Every row gives one point. A path goes straight from each point to the next, and from the last back to the first. The post is the endless flat space through its rows: a point in 2 columns, a line in 3, a plane in 4, and so on, so that a path can go around it. How many times does the path go around the post? Going back the other way cancels.

Post (1 x 2):
[[-5  5]]
Path (6 x 2):
[[  9  35]
 [ 51   4]
 [ 14 -29]
 [  6 -14]
 [-26 -42]
 [-57   3]]
Times around: 1

Post (2 x 3):
[[ 11  15 -26]
 [  1 -23  38]]
Path (13 x 3):
[[-40   8  63]
 [-27 -10  19]
 [  8 -15 -60]
 [ 32 -41  29]
 [ 17 -18 -39]
 [-16 -25  15]
 [-18   2  21]
 [  2  21  20]
 [ 31   1  29]
 [ 31 -38  -6]
 [ 32 -53  -7]
 [ 52 -24   4]
 [ 19  21  29]]
Times around: 0

Post (5 x 6):
[[ -6 -23 -21  18 -47 -11]
 [ 28  52   7 -68  13  54]
 [ -6   1  -1  35 -20 -27]
 [-27 -26  10  31 -31  11]
 [  5   5  19  10 -39   7]]
Path (21 x 6):
[[ 35 -31 -35  26 -25 -79]
 [ -1 -55   9  24 -30  52]
 [ -1  12  15  45 -17 -10]
 [-43  17 -10  48  24 -13]
 [ 17  22 -10   5 -24  38]
 [ 14  -9 -19  -3 -22  14]
 [ 21 -17  45  -7 -25  40]
 [-41 -54   0   3 -48  16]
 [  8   5 -17 -45 -16 -13]
 [ 13 -37  -4 -33 -73  45]
 [ 16 -33  10  42 -24   6]
 [ -4  21 -23 -11  -2  46]
 [-37   3  -5  25 -44   1]
 [-26   3 -30 -16 -17   7]
 [-35   5   1   4 -19  63]
 [ 30  22 -26   2 -18  -9]
 [-11 -16   9   1  21  41]
 [ 16 -19  14 -42 -62  18]
 [ -5  10  16 -18 -69   6]
 [-20  20 -17  -2 -39  -9]
 [-32  -9  26 -23 -27  35]]
Times around: 0

Post (7 x 8):
[[-11  -6 -16  -6  12  21  37  31]
 [ 14  20 -40  10  27  -3  21 -12]
 [-18   8  -9  10 -25  76 -25  10]
 [ -1  31  11  10   7  -7   5  -5]
 [-24 -20  -9 -19  19  16  24 -12]
 [ 13 -32  15 -13 -47 -12 -48  16]
 [-10 -56   3 -43 -53 -72  47  -1]]
Path (18 x 8):
[[ 56  25  -6  -7  11  -5  10  -2]
 [ 23 -65 -13 -10  26 -53  20  14]
 [-15 -23  -6  32 -45  -7 -44  23]
 [-42  28  15  10 -27  24 -65   9]
 [-12 -35 -41 -30  22  38  -3  -5]
 [  0  19 -44 -17   5 -11  -2  18]
 [ -2 -24 -74 -19  19 -12 -27 -44]
 [ 49   4 -43 -25 -44 -41   7  19]
 [ -6  -5  -8 -14  19  22  56  39]
 [  5 -25  30  14 -15  -2  14  -5]
 [ -9 -64 -28  -9  -4 -47 -14 -19]
 [-22  20  21  47 -70  10 -11  17]
 [-31 -36  -7 -13  35  17  38  72]
 [ -5   4  -2 -22  22 -16 -43  11]
 [ -8  12  36 -44  -1  10 -30 -15]
 [-45 -27 -20 -27 -17  35 -30  21]
 [-45  37  -6  -5 -47  11   5 -14]
 [-24  20  11 -17 -24  15  38  18]]
Times around: 2

Post (8 x 9):
[[ 11 -20  19 -30  26 -37 -32 -29 -10]
 [-19  30  29  13  19  21 -16  49   0]
 [ 54  15  42  64 -12 -56  16 -20  13]
 [-38   7  -5 -14 -17  28 -11 -33 -16]
 [  7   7  18  -6 -14  11  12  58 -15]
 [ 16   7 -34 -24  38   3 -41   4   2]
 [ 41   8  11  -8  34  34 -61 -11  30]
 [-20   2  15  18 -16   2  35 -18  32]]
Path (17 x 9):
[[-36 -40  20 -55  40  17   3  29 -38]
 [ -9 -30  50  22  10 -52   9  28   1]
 [-55  11  24   5 -29 -17 -20 -35   2]
 [ 10  38  37  12  25 -21  -8  47  21]
 [ -4  45  63  21  39   2  18  30  31]
 [-44  10 -12  14  38  -9  33  -9  32]
 [  5 -39  27   9 -14  16   3   5 -15]
 [-37  12   7  16 -12  -1 -15  46 -20]
 [-18 -19  34  41  45   6 -34  11   9]
 [ 45 -33  34 -27  26  -4 -22  10  -6]
 [ -8  36   9  39  56   3   6 -58  49]
 [ 38 -52 -27 -14  37 -18  -8   6 -16]
 [-32  15   8  33  17  10 -33  23   5]
 [-37  56  -7  59   1 -26 -20  25  15]
 [ 38  13 -21 -42  29 -54   8  45  13]
 [-10  35 -26 -44 -15   7 -20 -26 -16]
 [  2  45  20  15  57  -5 -22  -3  10]]
Times around: 2

Post (11 x 12):
[[ 11   4   1  72  22  55 -41   5 -53   2 -30  19]
 [ 31   3  -4   6  32  33  10 -41 -11  26  30   0]
 [ -8 -35  17  -9  15  20   0  -2 -53  -9  23 -33]
 [ 17 -30 -11  26 -20  41  22  -3   5   5  -4   2]
 [  7 -21 -15 -16 -12 -19  20  11  25 -17  32  -6]
 [-13  -8 -26  19  18  23 -32   5  49 -21 -12  -7]
 [-55 -19  24  13  25  -4  22 -21 -27  -1  11 -14]
 [  7  -5  29 -26  -1  -8 -14 -21  33   0  44  20]
 [-21  19  20 -11 -12  28   2   2 -40  30 -13  37]
 [  0 -10  28 -21  58   3  65  10  -6  51  27 -37]
 [-49 -11 -21  20 -39   1 -22  24  17  -1  34 -32]]
Path (28 x 12):
[[-19 -20  28   2  67  38  -3  19   4  37  17  -3]
 [-33 -34  30   0 -25  16  -1 -22  -6  19  16  19]
 [ 14   0 -20  -5   0  23  -1  20 -10  39  54   9]
 [-85  14   6 -18  65  56  12   0  -1 -11 -25 -26]
 [ 20   8   6  25  11  50 -30  55  13   7 -11 -50]
 [-61  52 -41  -6 -20 -29 -14  -5 -39  26  44 -15]
 [-24 -31  30   2  11  -5 -33  -5  18 -16   0  14]
 [  0 -26 -15 -11  75  45  13   0  -7  30  25 -20]
 [-54 -23  19 -11  54  39  59  34  46   2  -4 -38]
 [-12  13  44  17  -6  21   0  37  -8   5  22 -10]
 [ 33 -25  16   4 -26  -3  67  -4 -21  17   3  -5]
 [ 52  -1  16  -5 -16 -20  14  22 -40  32  53   0]
 [-14  13  17   1   7  42   2 -36  -6 -21 -24 -11]
 [ 24 -19  35 -32  66  44 -23 -18 -35 -61   1 -16]
 [-29  10  -7 -47  12  44 -28  67  -4  28  31 -44]
 [ -4  -1 -17   8   0  68  39 -20 -10  17   8 -42]
 [ 13 -11  39  27 -12 -18  28  26  76  20  19 -14]
 [-11 -27 -16 -11 -69 -12  34  -7   2   2  22  10]
 [  7  -9  48   8  18  13 -10  49   3  54  35  -7]
 [ 39 -12   1 -55  71  18 -24  -6  38  -2   3   9]
 [-32 -25  -3  26 -17  15  -1 -13 -76  70  46 -35]
 [-58   4   0 -22   9 -38  13 -16 -20  32   7  18]
 [ 68 -30  26  19 -20  23  33 -11   7  -6 -20  10]
 [ 38 -17 -16  24   8  26   0 -11  32  14  -8  -4]
 [ 46 -55 -12  42  -7   9  -6  27 -10  -6 -37  27]
 [ 34 -27  -2  23  22  45 -37 -10 -17 -17   9  17]
 [ 48   6   8  11  47  30  37  77   0  21  29 -23]
 [-39 -14  45  21  -4  40   2   9 -24  18  19  -9]]
Times around: 2

Post (13 x 14):
[[  2   6 -24 -20 -12 -13   9  -7 -22  22 -13  12 -57  17]
 [ -1   1  -2  15 -11  11  17 -21 -42  16  21  -8   0  20]
 [ 39 -33  -8  12  -9  27   8   4  21   4   6  -9  -5   7]
 [ 28 -19  11 -24 -30 -27   6  24 -24  30  17  10  14  -5]
 [-11  23  28   3  25  12  13  29   4 -16  25  -4  24  23]
 [-27  -7   9 -33  -3  15  14  -4 -17  19  10 -12  11   9]
 [ 37 -13 -23  -8 -35 -53   7  19   6 -30   4   7  41  -4]
 [-25 -27  26  34 -17 -19   7  -7   9 -24   8  34  -7  26]
 [ 62  -3   9 -21  38  34  23  19  28 -45  22  38  66  61]
 [ -7   3 -19  -1 -12   1  50   2  -4  33   3 -19  25  26]
 [ -2   9 -29   8 -40 -16 -35 -33   5  30 -11  26 -42  26]
 [ 30 -17  17   2  12 -12  25  13  -7 -15 -14  -5  41 -15]
 [ -3 -21  -7   6  28 -52  30 -25  -1 -21  28  31 -18  -9]]
Path (30 x 14):
[[-52   3 -12  18 -29  19  20  19 -25  51 -11  -3  28  28]
 [ 22  -3  66 -36  30  11 -35  52  11 -29   6  13  23 -36]
 [ 22 -14   5 -64 -25 -38  10  -9 -24 -31 -14   9   0 -35]
 [ 24 -16  19 -52 -23 -38 -18  19   3 -28  44 -25  73  -5]
 [ 47  -6  14 -45  34  34 -14  34 -39 -32 -12 -35 -23 -23]
 [-35   6 -30 -22 -21 -20  37  -9 -11  51 -17  18  15  49]
 [-51  69 -27  26  13   2  11 -22 -37  -9   2  10 -31  45]
 [ 61 -15 -35  -6   0   0  13 -37  21  -6  19  39   8  30]
 [ 31  24 -20 -24 -76 -23  29   6  24  23  12  26  20  87]
 [-21  11  -9   6  -5 -26 -14 -36   4  -4   7  20 -35  56]
 [-13 -17 -31   3  17  -7  25 -33 -55 -21  -9  17  11  34]
 [ 24 -35 -11  19 -28 -15 -11  13 -12 -25  10  19  -1 -10]
 [ 18   4  51 -19 -45 -29 -54  -3 -60  31 -42  50   2 -42]
 [ 73 -17  40 -18   3 -46  12  47  89 -19   3  38  -3 -12]
 [ 42  19 -18 -15 -34  29   2 -14 -15   0  -9  -3  41  62]
 [ 45  -6  -6  -4 -56  17  10 -12  43  14  50  18  34  47]
 [  6  -1  26  29  20  23  32  34  12 -12  -2  23  14  21]
 [  4 -53   8 -24 -23  -7  26  47 -15 -13 -18  25  68  15]
 [ -3  39 -50  50  31  10  33  -5 -70  -6  41 -46 -42  30]
 [ 11  16   1  -5   2   5  18  36 -49  43  44 -16  13 -16]
 [  8  35  16  48  47  21  49   4   2  -8  57   3 -54  11]
 [  0  36 -23 -40   9 -12  25 -11  16 -10 -14  -1  39  22]
 [ 12 -24  27 -12  27  -4  21  14  25   5  -9  -5  14  -7]
 [-25 -45  40 -11  32 -44 -41   5 -17 -29  34   4 -12 -58]
 [-44  14 -35  18   0  -4  51  29  -3   4 -14 -14   6  32]
 [ 32   0 -51   6 -60   2  46  28 -12   6 -20 -30   9 -13]
 [ -9  35 -17   8 -48  -1  12 -32   5  35 -11  33  15  68]
 [ -2 -37 -11 -41 -24  -1  52 -26  -8 -11  12  14   6  46]
 [-53  22 -28 -15  -5 -19  29 -21 -28  11  22   9 -32  76]
 [ 83 -40 -24  19 -39  14 -24  -6  13 -25  16  61  42  77]]
Times around: 4

Post (17 x 18):
[[-19   6 -17  29 -47   9  -6  21 -18  -4 -23 -21   8   9  14 -33 -23  -5]
 [-38   1  16  17  29 -10   2  -5  10 -23 -13 -34  -5  84  18 -34  14  -1]
 [ 20  14 -20 -31  32 -11  13   7  27 -22  10  15  14  23   9 -29  18  25]
 [ 18 -24 -17  -6 -15   6  42 -55 -18  30 -11  20   9 -34  -9  28  10 -23]
 [ 24  21 -58  -7  30   1  17  19  15 -25   1 -64   6  22  23  11  -1 -12]
 [ 14  -2 -10  25 -37  17 -42 -37 -33  28  13 -10   6 -18 -13  10 -40 -40]
 [ 25 -25 -17 -28   5  20   4  -5   9  -6  18 -23  13 -12  -7  10 -12  51]
 [-30  -3 -43   5  54  16  22 -29 -49  30  12  -7 -44  36 -10  40  16   7]
 [-19  -3  15  34   8  -1  28   4 -19 -10  14 -12 -26 -26 -23  -8 -15 -20]
 [ 34  23 -40  10 -47  49  43 -28  -8  -4  16   7  -9 -20  32   7  -5  -4]
 [-42 -13  24  -7  26  30  -5  35 -56  54  25 -16 -50  32 -17  -9  20  -1]
 [  4 -22  -2 -11 -27 -68 -20 -31  28 -18  39 -17  51 -14  -3  20   3   1]
 [ -4  11   9  -5  67   7  -4  -1 -32 -22   6  -8 -27  -5   1  28  24  16]
 [-13 -10  -3   2  28  -5 -18   1 -86 -26  32 -21   6  -7 -28  17 -16 -22]
 [ 10   4 -15 -29 -19  16  16 -17  21 -31  -4  40  12 -38 -18  35  11 -20]
 [  8   8  17 -14 -18   2 -10  -6 -47  10  17 -16   1 -26 -66  31 -32  20]
 [-22  12 -18  45  12  26  43  40  17  17  -5   6 -13  59  53  -5 -10   1]]
Path (25 x 18):
[[-11  53   3  25 -24 -17 -22   3  22  22  19 -48  -6  30  19   6 -12  -8]
 [-26 -21   3  20  22   0 -17 -74 -24 -10 -44 -34 -25  24  64   5  37 -35]
 [ 19  33 -55   6 -31   8 -19  34  12 -10 -31 -44 -54 -52 -47  74 -19 -18]
 [-21 -11 -18  44 -16  25 -43 -11 -30  25  20 -11  -5  41  43   5  27   0]
 [-15   1   7  19  52 -17 -13 -50 -32 -40  37 -10  -1 -13  -5  47  23 -24]
 [-14  53 -58  35  -2  28  15   3 -74  -6 -54  -3 -24  32 -24  26 -27 -10]
 [ 39  16 -51  13 -88  78  15 -25 -13  49 -35  13 -58 -24   8 -25 -30   7]
 [-54 -62  18  37  41 -18   7 -44 -16  16  65  34 -12  43  51  15  15 -13]
 [ 20 -44   1 -25   6  28  47   7  19   9 -21  -7  -1  28   9  50  10  -6]
 [ 50  -1 -21 -36 -29  46  18  50 -16  14   3 -53  -1 -37 -24 -26   5 -51]
 [ 22  40 -48  20  46 -53  47 -23  -7  -7 -33   0  41  19  11  12 -16  56]
 [-23  -5   9  38  35 -16  18  -9  22  -9  38 -43 -13  27  20  -4 -20   0]
 [  3  16  -8 -63 -25  14  -5 -24  10 -20 -10 -10  41  28 -44 -26 -21  15]
 [-46 -12  12  13  21 -29  -6 -16  -9 -27  32  35  21 -13 -18  50  20  54]
 [ 18 -27  34   9  28  10   2   3   7 -15  39 -41  -8  25 -20  28   6  10]
 [-52 -65  -6   2  51 -36 -18 -10 -25  28  42 -12 -38  17 -50  43 -12 -42]
 [-38 -31 -31  -4 -16  -7  17  10   3  -6  -4  30  13 -36  23  43  11  33]
 [-19 -10 -30   3 -32  25  10 -39  11   7 -23  24  27 -28 -23  46 -16  23]
 [ -7  13   1  48  37   5   9  14 -62  -4 -22 -46  29 -41  12   8 -31 -23]
 [-17 -31 -21 -15 -21  -7 -37  -6 -50  18   3  22  16 -87 -43   9  37 -17]
 [ -6  47 -48  38  -1  34  19 -43   8 -16 -29 -11   9  47  35 -25   4  -8]
 [ -2  13 -20 -10  -2 -17 -17 -28   3  -2  17 -70   7 -25 -15  31 -35   6]
 [ 58   4 -17   3  41  36   2 -30  -1 -30  -1  -9 -26 -20 -34  19 -59  -9]
 [ 25  10 -34 -13  94 -13  65   6 -11  17   1  21 -36   3   2  47  44  10]
 [  8  -2 -14  22 -55  31   9 -25  -2  16  -5 -57 -20 -58  11  24  18 -17]]
Times around: 1

Post (17 x 18):
[[ 26 -12  33  17   2  29   2   8  45   2  -5 -27 -50  22  42  34   1  -4]
 [-43  30   3  12  12 -39   0 -30  28  11 -32 -19 -31  21  18 -79 -58 -28]
 [ 23   3 -14   6  58 -10  -1 -12  35  16   9  22 -20  46  11 -13  -4 -34]
 [ 32 -11   9 -17  16  -1 -13 -10 -27  69  69  25   3  -5  -4  23   7 -28]
 [-10   7  22  14  23 -37 -11 -39   1  24   3  13  22  34  -8 -35   2  -5]
 [-39 -16  -2 -57 -10  15   5  -9 -23  12   8  42   2  16 -17 -33   9  24]
 [ 27  12   1 -54 -23  13   9 -23  14 -26   1 -11  20  -2  28   6   4 -17]
 [-12 -32  -6  17   0 -60   7 -14  -9   9  -2  33 -39  60  12 -49  -9 -22]
 [-16 -54  -4 -43 -10  15 -14  -9 -37  36  17  -4  21  19 -32  -9 -24  -5]
 [ 12  41  13   4  16  13 -28 -23 -31  41 -32  -2 -29   4  -3  20   8  -9]
 [ -5   0  37 -19  47 -31 -24  43 -16   3  -1 -22  14  -8  -4  15 -13 -20]
 [-12  -3  -4  -8 -28  34   2  37  10  51  38  19 -12  36 -22  66   9   8]
 [-32   7  16 -38  44 -24  30  12  26  -9 -11 -37 -14  -8 -19  29 -18  22]
 [ 17 -10  31 -13  -5  19 -30 -13 -40 -51   8  13 -23 -12  -9  48  18 -37]
 [ 16 -29  18  -5   1  -8  -2  -6  57  60 -18  -3 -18  22 -34  -6 -25 -52]
 [-45 -10 -44 -25  -1  28  -5  18  27  12 -23 -20  28 -13  33  -3  16   9]
 [ 14 -16 -23  18 -17 -14  35   1  -7  24  16  42  22  17  -2 -58 -20  -8]]
Path (23 x 18):
[[-36  31   1  54  54 -60 -65  -5   5   9 -40 -43  -7  -1   6  36  33 -58]
 [ -7 -34  57   2 -22 -18 -55  10  14   2  19 -11  29  62 -40 -25   5 -29]
 [-21   5   7 -12 -15 -35  61   8   6 -30 -41 -12  -9   9 -38 -17 -15 -11]
 [-43 -33 -11 -16 -49  39 -17 -13   8  76  28 -15  51   9  39  -1 -14 -54]
 [ -8 -35  33 -22  24  27   7 -22  19 -11  -6 -32 -43  37  22  38 -11  48]
 [  7 -42 -31 -46   6 -64 -39 -16   4  -5  -3 -26  15  19   4 -27 -17 -18]
 [ 30 -67  51 -55  13   1  -9  12 -13  -3   0  51  23  38 -47  18  67  27]
 [-11 -28  24 -23 -39  -7  23 -15   6   6  46 -12  -2  22 -32  42 -11  -5]
 [-61  13 -15  28  17  -7  30  -5  -2  10 -40 -35  -9 -17  69 -65 -44 -12]
 [-45 -33 -35  20  10  76 -23 -21  31  27  30 -11   3  -6  21  27  14 -35]
 [ 41 -49   9  -8  49  11  18  -9  45 -17  25  14 -40  39 -26  -2  17 -16]
 [ 55 -20  10 -13  -4  13 -27   5   9 -21   6  17 -10 -27  10 -15  23 -31]
 [  6  18  29 -19  23  30  -5   1  32  -2 -22   0  -3 -17  13  -4 -23  27]
 [-24   6 -29 -32 -17  11  14 -14 -11  12 -12  54  -4  50  15   3  -1  28]
 [ 11 -46   7  21 -25 -22 -28 -12  -5   8  21   1 -21  24 -16  27  -2  19]
 [ 18   6  -2  -4  -2   7 -50  29 -27  62  -1   4 -34 -41 -39  11   4 -50]
 [  8 -74  10   4  63 -38  -3 -74  -6  71   9  23  -1  57 -82 -39  30 -36]
 [-14   2  -3 -14 -32 -14  42 -21  28  -5 -25  -2  22   7 -15 -29 -32 -35]
 [  5 -21   4 -50   1  47 -16   9   7  -8  -6   9  11  35 -35  30 -20 -25]
 [-23 -15  -5  27  27 -11 -47  23  23  50  -1  -1 -57  -1  35  48  41  24]
 [ 50 -26  12  22  15  67 -49 -29 -24  -7  15  -4 -16 -11  23   5 -36 -36]
 [  5  18   6  49  -3  14 -16   0  18  43 -29  29  13 -26  40  -7  17 -46]
 [-12  32  16  -5  53 -26 -31  -3  28  51  42  15 -85  30  12  32  -4 -75]]
Times around: 1

Post (17 x 18):
[[ 36  18  15  26  19  -8   7   9 -11  39   8   1  26 -31 -13   6  -6  22]
 [-12  -9   6   5  24  18  14 -19  14 -20  -3 -34   2  34  11 -20  -5  -7]
 [ 13 -23   3  48  11  -8  -8   9 -24  33   2  -2   5  -5 -19  12   0   0]
 [  4 -14 -12   6 -19   8  22  -1  22 -17 -12  19   7  21  34  15  19 -37]
 [ 14  33  10  26  16 -24  -7  41 -50  -7 -13  -9  -4  -5   4   1  18  13]
 [  0  12  25  14  11 -21  -6  25  -4  20  34   0  10   9  -5  20  18  -1]
 [ 36  20   2  39  15 -42 -27  12  11   1   3  -4  27 -14 -15   4  -8  -7]
 [  2  -6 -29 -18   0 -23   8 -14  25  34  -4  11  11 -17 -41  65  16  25]
 [ 23 -49  -1 -26  10  15  -3   5   0 -42   8  -2 -32  25  22 -26  11 -25]
 [ 18  21  25  20 -11   8 -13  -6  -1  -6  11 -22  -3 -27 -10  24  12   7]
 [  7  21  -1  35  15 -37 -14   9 -11  18  -5 -11 -11 -28  18 -12  31  23]
 [-11 -28 -11   3 -10  -3  14 -15  34 -31   3  41 -17  29  10 -23   5  -6]
 [  6 -13  -2 -12  -7  -8 -10 -24  -4   0  -5  15   5  36   5 -14  28  -5]
 [-16 -12   4  -6 -20 -12  15 -15   8  -3 -17   9 -19  21  41 -20 -29 -11]
 [ 14 -20  -5  -6 -23 -40  31 -11  28  10  20  -4  28  -1 -45  29   8  12]
 [  7 -28  25  11  17  -3   3   2   8 -41 -20  13 -29  35  46   9  11   2]
 [ -6   6  19  18  20 -13 -15   7 -17  -1 -19   3  28 -40  -5   6  18   7]]
Path (29 x 18):
[[ 19  -2 -11   2 -24 -10   2  13 -27   9  52 -18 -21  20  -7  16  -3 -13]
 [-27  16  -2  25 -25   1   5 -40  -2  11 -46  31  41  -3  24  -7  30 -23]
 [ 12  10   8  20   4  -1  -3 -31  22 -30 -16   4  18 -23   8  17  30 -22]
 [ -6  -4 -11  33  12  -8  -8  12 -14  25  23  95  17  21 -16  19  52  10]
 [  3 -21 -22  11  -7 -43   3   9  -8  40 -16  35  37 -38 -51  49 -23  44]
 [  1  -1  35  54 -25 -15  31  24  29  13  18  19  45  41   2  17   7 -16]
 [-15   2 -16 -30 -33 -48 -11  14 -25 -11 -18  24  28 -21   5  -2  53   4]
 [ 29 -44  21   5  26 -22  -6   6   6  15  24  13  35  13 -42  30 -38  -2]
 [ 35 -27  17   3  17  12 -35 -22  26 -41  51 -50   3 -12 -24 -23   4  -4]
 [ 32 -17  39  11 -16  -7  -3  16 -26  14  11 -13  21  24 -12 -11  -7  18]
 [-24 -14  23 -31  -8  12  17   0 -13 -19 -12  34   9  13  -4 -10  56  53]
 [ 53  18  12 -14  14 -37   7  10  -1 -20   1   2  48  -8  14 -34  13   9]
 [ -4  -4 -20  30  10 -24  34 -13 -27  14 -16 -11 -16 -13  15 -23 -26  17]
 [-21  11 -14  17  -6  -3  35 -10  28  26  25 -17  -9 -28  -8  31  18 -13]
 [ 18  -3   5   8   1  25  25 -14   7  16  -9  -7 -18  -6 -18   7  40  13]
 [ 14  44  -9  12  12 -27  -9  17  11   6  19   6  15   3  27 -74   4  -8]
 [ -9   1  18 -22   6  -4   6   8 -10   0  49 -38 -29  14 -41  67  17  51]
 [ -7 -16 -43  44  -5  -8  12  -3  17   3  39 -14 -12  11 -44  63  15 -27]
 [ -4  30   1  50  -8 -22   9   1  -1 -33 -55  37   7 -18  41  23 -15 -10]
 [  7  20  23  21   6 -33   1 -17  27 -42  20 -27 -14  45   3 -29 -20  28]
 [ 15  -2  33 -11  -3 -14 -37  22  29 -39  38   1  14  12 -11  22  19 -14]
 [  1 -13   1  -2  -3 -25 -22  16 -31  -1  11  17   2  14 -11  44  57   7]
 [-13   4  -2  64  44 -10   9   1  15 -16 -19 -14 -11 -18   9  64  39  12]
 [ 15 -55 -10  84  20 -36 -12 -20   0 -29 -29  -6  -4   1  -2 -22  22   0]
 [-28 -15  26  51 -12   8  18 -35 -23   4 -18 -16 -30   5  20  23  20  32]
 [ 48 -14 -32  -9 -14 -39 -19 -11 -24  37  25 -44 -24 -10 -10 -28   6 -25]
 [-11  -1  15  -8  -9  -2  -2 -21  33  -2  -5  -9   5  -6  -5  -5 -18 -20]
 [-45 -28  -6  41 -24 -11  -6  -2  21  67  -4  44 -17  13  -4  47  34  20]
 [ 28   7 -30  21 -13  -7  10 -11 -19  20 -36  20  22 -31  16 -49 -14   5]]
Times around: 2
